Rows are points. The window is the flat piece filled in between its corners: a triangle in 3 columns, a solid with four corners in 4, and so on. A path goes straight from each point to the next, and from the last back to the first. List the points from which the path goes on through the window.
(in the rows, 128 means zero)

Window (3 x 3):
[[ 59  97 149]
 [145 155 130]
 [140  83  83]]
Path:
(1): [129  46 124]
(2): [183 102 113]
(3): [143 137  62]
(4): [128 128  95]
(5): [156  95 121]
(6): [125 112 167]
(7): [ 91 121 112]
(8): [127 150 100]
(9): [155 126 156]
(10): [157  40 116]
(11): [121 118  70]
(12): [ 42 114 117]
(13): [109  87 175]
(14): [151  81 128]
(15): [114 113  60]
(16): [ 95 104  60]
Through the window after points: 4, 6, 8, 10, 12, 14

Window (4 x 4):
[[138 172  71 118]
 [129 121 155 129]
 [ 88 142  62 179]
 [111 150 204 135]]
Path:
(1): [160 144 191 135]
(2): [103 137 193 102]
(3): [ 91 131 142 126]
(4): [143 155 139 167]
(5): [131 139  88 225]
(6): [ 68 145  59 143]
(7): [ 53 136  52 130]
(8): [132 140  87 158]
(9): [164 153 141 131]
(10): [ 85 175 137  77]
(11): [105 155 118 111]
(12): [162 121 136 154]
Through the window after points: 3, 5, 11

Window (6 x 6):
[[151 139  97 175 223 180]
 [ 79  99 180 139 116 143]
 [116 116 133 135 175 119]
 [146 110  55 148 142 127]
 [ 73  98  94  64 103 142]
 [148 108 130  77 161 183]]
Path:
(1): [135 155 123 138 179 160]
(2): [141  70  95 170 198 138]
(3): [119  66 130 148 169 148]
(4): [127 177 117 100 152 137]
(5): [145 151  78 153 194 151]
(6): [130  47 136 166 167 185]
(7): [ 89  64 109  77 121 149]
(8): [ 86 178  93  99 125 124]
(9): [147 151 126  83 146 134]
(10): [122  78  89 115 176 180]
(11): [103  59  56 137 180 163]
(12): [138 155 120 122 131 123]
Through the window after points: 3, 5, 7, 11

Window (8 x 8):
[[175 119 143 143 190 135  84 115]
 [142  56  78 155 114 127 142  57]
 [109 169 174 155 115 135 200 111]
 [129 185 158  81 236 152 172 137]
 [165 157 128 124  84  97  65 101]
 [145 120 122 130 173 203 129 108]
 [ 45 181 154 145 133  87 123 159]
 [ 86  65 185 122  77 132  84 164]]
Path:
(1): [ 75 166 158 148 141 115 117  96]
(2): [ 88 125 191 126 150 128 136  76]
(3): [163 104  41 144 118 167 135 146]
(4): [145 147 103 140 120  98 163 169]
(5): [127 160 185  87 176 153  74  75]
(6): [128 130 145 124 189 155 108  76]
(7): [160 126 115 146 121 170 130 173]
(8): [130 131  79 136 126 102 103 150]
(9): [171 142 192 114 110 139 106  33]
(10): [ 59 144 195 120 138 101 149  51]
(11): [145 148 137 161 118 150 172 146]
(12): [148  87 106 122 124  88 142 156]
Through the window after points: 4, 6, 8, 10
